Each row of a before or after table is a point. The points were changed in one or more steps. Then noise was added and the rows were shuffled. The steps act on how far a point lies along the listed directions, d1 being the first. What was done? A step turns or swaps two directions, mirrors them in a line or flattens them onto one, adds a multiple of one to another, or multiplies one. Angles are multiples of 10 degrees, from the lower direction toward the higher: turns from -170 to 170, lines from 10 to 170 but not 90. Use the fewest steps. Two steps may share a direction if one is a turn and the other turns, adds or multiplies; they go together, in the order done. Otherwise the lowest direction goes first.

Directions:
(1): 51,26
(2): 26,-51
Before, 12 rows:
-26,-27
-24,11
21,9
-19,10
56,57
-14,9
-45,39
15,28
81,121
-27,15
-30,-14
-27,-28
After:
-35,40
-16,12
-3,9
11,-7
6,-9
-16,18
-5,14
-6,7
-13,17
-8,22
-40,47
7,-2
Steps: flatten d1 and d2 onto the line at 80 degrees

Directions:
(1): 39,8,13,-70
(2): -57,2,-42,-39
(3): 30,-62,-43,1
(4): -31,-51,53,-14
Before:
37,-40,-39,36
26,34,23,6
7,-37,32,26
-81,-33,28,-8
-10,3,15,-2
-18,10,23,27
22,-7,15,33
39,-12,-13,45
28,39,11,-5
3,-17,-17,20
37,-15,-21,53
-54,15,-39,4
-43,7,-59,14
After (13 x 4):
1,9,32,35
67,-13,44,61
52,-20,40,56
73,-23,20,75
-4,7,11,-3
81,-28,36,79
48,32,43,9
-114,12,-88,-38
57,-53,-12,52
-117,-2,-33,-32
54,28,59,32
9,-21,-7,19
-106,-2,-90,-24
Steps: multiply d2 by 2.5; multiply d4 by 0.4

Directions:
(1): -57,-10,-49,51,-16,22,-16,-61
(2): -8,43,-37,-49,-11,-30,71,-37
(3): 63,15,-10,83,-7,-26,37,-1
(4): 6,7,60,-1,-76,51,25,-23
Before, 8 rows:
-1,-19,-17,90,-27,3,3,-29
-10,-5,-7,-54,13,-6,-4,10
-12,7,-54,-29,70,-47,30,34
-12,-24,-5,-15,7,38,-16,-21
-6,-7,10,46,-8,9,-5,-20
24,0,9,-22,13,-34,-3,38
-37,20,-28,14,-50,31,47,-60
2,-3,-35,17,-43,12,33,-38
After (8 x 8):
0,3,-54,21,3,-24,22,-28
45,-21,8,32,3,23,0,-9
-44,-18,-37,3,11,-19,-28,-9
34,16,8,-61,-40,-2,63,0
-41,14,-125,-29,96,-76,34,4
32,-26,72,-30,-3,2,-19,62
20,-13,59,-1,2,12,-17,26
47,56,28,-57,-60,-1,116,-12
Steps: turn d1 and d3 by 150 degrees; multiply d2 by 2; multiply d4 by 1.6

Directions:
(1): -44,56,16,-24,4,93,31,-30,-46,9,35,0
(2): 47,7,3,-107,3,-3,-41,-36,-19,22,-42,-19
(3): 78,-18,-25,-1,36,50,14,-23,61,-29,56,-24
Before:
31,-7,15,-46,-33,-54,-26,6,-25,0,-74,-15
-7,-3,34,-55,-7,-41,-26,3,-1,19,-58,2
6,44,-21,3,8,75,26,-4,-4,-29,52,-13
49,38,-4,-19,52,59,11,-38,46,-2,69,-30
-18,-17,5,85,3,-29,19,54,27,-30,9,33
-14,38,30,-61,17,55,-18,-30,-42,28,-21,-12
-12,-16,4,3,-22,-68,-19,31,-3,5,-31,11
11,10,-4,29,23,62,59,-27,25,-21,54,-23
46,-18,-9,-6,11,29,30,18,51,-34,53,0
-54,57,10,63,-7,92,56,25,-30,-30,70,14
-54,-30,-24,63,-20,-41,21,48,14,-8,-1,26
-67,21,26,-13,9,76,29,-2,-70,9,10,35
-49,55,39,-61,7,11,9,-42,-58,26,-40,4
After, 13 rows:
-36,4,25,48,-52,-58,12,35,-33,-7,-52,8
65,-25,-8,-68,2,-6,-14,10,34,-9,2,-7
-86,49,40,-7,10,21,36,-27,-54,14,-6,19
42,41,-20,-69,2,63,-7,-27,-9,-14,17,-23
-20,-18,2,61,-9,-40,15,29,15,-15,8,10
50,-23,-13,49,26,13,20,34,69,-46,38,14
-72,4,38,17,-18,-36,6,22,-2,14,-36,21
-54,47,40,-36,4,48,-9,-10,-61,30,-22,4
47,47,-10,-37,25,120,30,-19,9,-33,72,-22
-30,10,21,-31,27,99,33,-17,-48,-1,38,21
55,8,-4,-65,25,42,14,-52,15,1,7,-42
6,-32,-39,53,10,19,45,23,58,-26,44,6
45,39,8,-94,26,0,-34,-50,17,35,-12,-26
Steps: turn d1 and d3 by 20 degrees; turn d2 and d3 by -70 degrees
